Rows are points. The points of each table are mixes of a few directions, plus a little noise. How many directions does each table use, and how many do they share? Where both have some left over, give the other angles between the two spaces (their principal angles), to ten degrees, smallest first.

First, 6 rows:
[[ 25 -11]
 [-53  28]
 [ 34 -17]
 [ 13  -5]
 [ 23 -13]
 [-41  21]]
Second:
[[ 41 -21]
 [ 24 -12]
 [-45  23]
 [-20  11]]
Directions: first 1, second 1, shared 1

First, 7 rows:
[[  2  55  45]
 [  3  -2  -1]
 [-21  -6 -10]
 [-18 -15 -16]
 [-29 -27 -29]
 [-12  -8  -9]
 [ 76   2  21]]
Second (6 x 3):
[[ -8 -27 -55]
 [-13  26  12]
 [ 11 -34 -27]
 [-16  28   6]
 [ 36  -5  64]
 [ -6   7   1]]
Directions: first 2, second 2, shared 1; angles 40

First (7 x 4):
[[-19  55 -49 -36]
 [ -3   4  28 -33]
 [  2  -9  16   0]
 [ 47  -5  13  -2]
 [ -8   4 -37  30]
 [-34 -34  -1  53]
 [ 18 -11  28 -11]]
Second:
[[-71  23 -42   1]
 [ 12  -4   7   0]
 [-24   8 -14   1]
 [ 57 -19  33  -1]
 [ 64 -20  37  -1]
 [-30  10 -18   0]
 [ -6   2  -4   0]]
Directions: first 3, second 1, shared 1

First (8 x 8):
[[ -1  -7  52  21  -4  12  36  -1]
 [  0   3 -23  -9   2  -5 -16   0]
 [  0  -4  28  11  -2   6  20  -1]
 [  1  13 -95 -38   7 -21 -66   2]
 [  0   1  -7  -3   1  -1  -4   0]
 [ -1 -11  85  34  -7  19  59  -2]
 [  0   1 -11  -4   1  -2  -7   0]
 [  1   4 -29 -12   2  -6 -20   1]]
Second (9 x 8):
[[  6 -24   9 -34 -14 -49 -22 -20]
 [ 18  14 -52  19 -14   9 -27 -16]
 [  5  25 -33  34   3  41   4   7]
 [ 11 -13 -10 -18 -14 -33 -25 -20]
 [  5  25 -34  36   2  42   3   6]
 [-20  -9  50 -12  18   3  32  21]
 [-10  12  11  17  14  32  25  20]
 [-17 -33  66 -47   7 -45  15   5]
 [  3   2  -8   3  -3   1  -4  -2]]
Directions: first 1, second 2, shared 0; angles 40

First (10 x 9):
[[ 26 -26 -17  45  -1 -11  29 -39 -33]
 [ 11  11 -13  -2 -39 -25 -34  23  -9]
 [-18  10   9 -44   5  32 -24  39  43]
 [ 20 -53 -19   1  23  74  27  -3  39]
 [-20  23  12 -33  -2   3 -24  29  21]
 [-15  19  16   5  12 -26   9 -16 -19]
 [ -7  19   3 -17 -18 -13 -27  24   5]
 [ 16 -23 -14   8  -2  20   7  -2   7]
 [-27   0  35  22  70  -2  68 -66 -22]
 [ 14  18 -13  14 -47 -52 -31  10 -33]]
Second, 8 rows:
[[  4 -18  -3 -14  24   0   5  33 -40]
 [  0 -12 -10 -24  22   2  -8  43 -27]
 [ -5  22  33  27 -58 -17   1 -38  23]
 [  5 -15 -25   0  42  15  13  -8  -2]
 [  3 -11 -20 -15  32   9   0  18  -9]
 [  2   4  36  57 -39 -13  37 -81  10]
 [ -8  33 -20  -1 -21  11 -29 -30  81]
 [ -1  -4   7 -30  -2  -8 -20  63 -37]]
Directions: first 3, second 3, shared 1; angles 50, 90
